Each row is a point. To make a cloud, some directions were put in groups of two or more. Within a group, all points are equally far from the middle, so they leave a hole (a ring in 2 directions, a hollow ball in 3). The other directions are filled evenly. Then the cloud was stretched, turned, moved and blurred a little. How many holes are there, and how many directions does each take, smallest first?

Cloud, 22 rows:
[[ 0.15 -0.61  0.77]
 [-0.26  0.31 -0.35]
 [-0.24 -0.73  0.08]
 [ 0.44  0.02 -0.46]
 [-0.46 -0.72 -0.19]
 [-0.35  0.28  0.39]
 [ 0.18 -0.16 -0.60]
 [-0.15 -0.84  0.28]
 [-0.17  0.13  0.35]
 [-0.51 -0.12 -0.23]
 [ 0.37  0.64  0.25]
 [ 0.23  0.53  0.13]
 [ 0.09 -0.55 -0.39]
 [ 0.28  0.23 -0.88]
 [ 0.29  0.35 -0.12]
 [ 0.09  0.33 -0.33]
 [ 0.50 -0.33  0.67]
 [-0.29 -0.63 -0.48]
 [ 0.28  0.04  0.04]
 [-0.38 -0.07  0.48]
 [-0.08 -0.30  0.18]
 [ 0.01 -0.53 -0.43]]
Holes: 0

Cloud:
[[-0.78 -0.30  0.49 -0.48]
 [ 0.16  0.21  0.34  0.31]
 [-0.60  0.20  0.42  0.31]
 [ 0.08 -0.28  0.23  0.44]
 [ 0.18 -0.53 -0.11 -0.39]
 [-0.32  0.31  0.61  0.16]
 [ 0.32 -0.21 -0.37  0.46]
 [-0.59  0.19  0.10 -0.14]
 [-0.27 -0.06  0.35  0.47]
 [-0.10 -0.16 -0.39  0.44]
 [-0.83 -0.12  0.44 -0.49]
 [ 0.37 -0.25  0.02  0.46]
 [-0.65  0.23  0.13 -0.02]
 [-0.56 -0.64 -0.06  0.08]
 [-0.80 -0.22  0.50 -0.49]
 [ 0.17 -0.56 -0.14 -0.38]
 [-0.22  0.20  0.72 -0.31]
 [ 0.16  0.26  0.36 -0.13]
 [-0.62  0.19  0.13 -0.17]
 [-0.45  0.05  0.06 -0.36]
 [-0.77 -0.39  0.34 -0.46]
 [ 0.17 -0.71 -0.38 -0.06]
 [ 0.14  0.11  0.18 -0.33]
 [-0.71  0.24  0.20  0.03]
 [-0.83  0.22  0.52 -0.24]
 [-0.18  0.16  0.71 -0.35]
 [-0.78 -0.06  0.64 -0.47]
 [-0.29 -0.66 -0.36  0.17]
 [ 0.20 -0.71 -0.38 -0.04]]
Holes: 2 (2, 2)
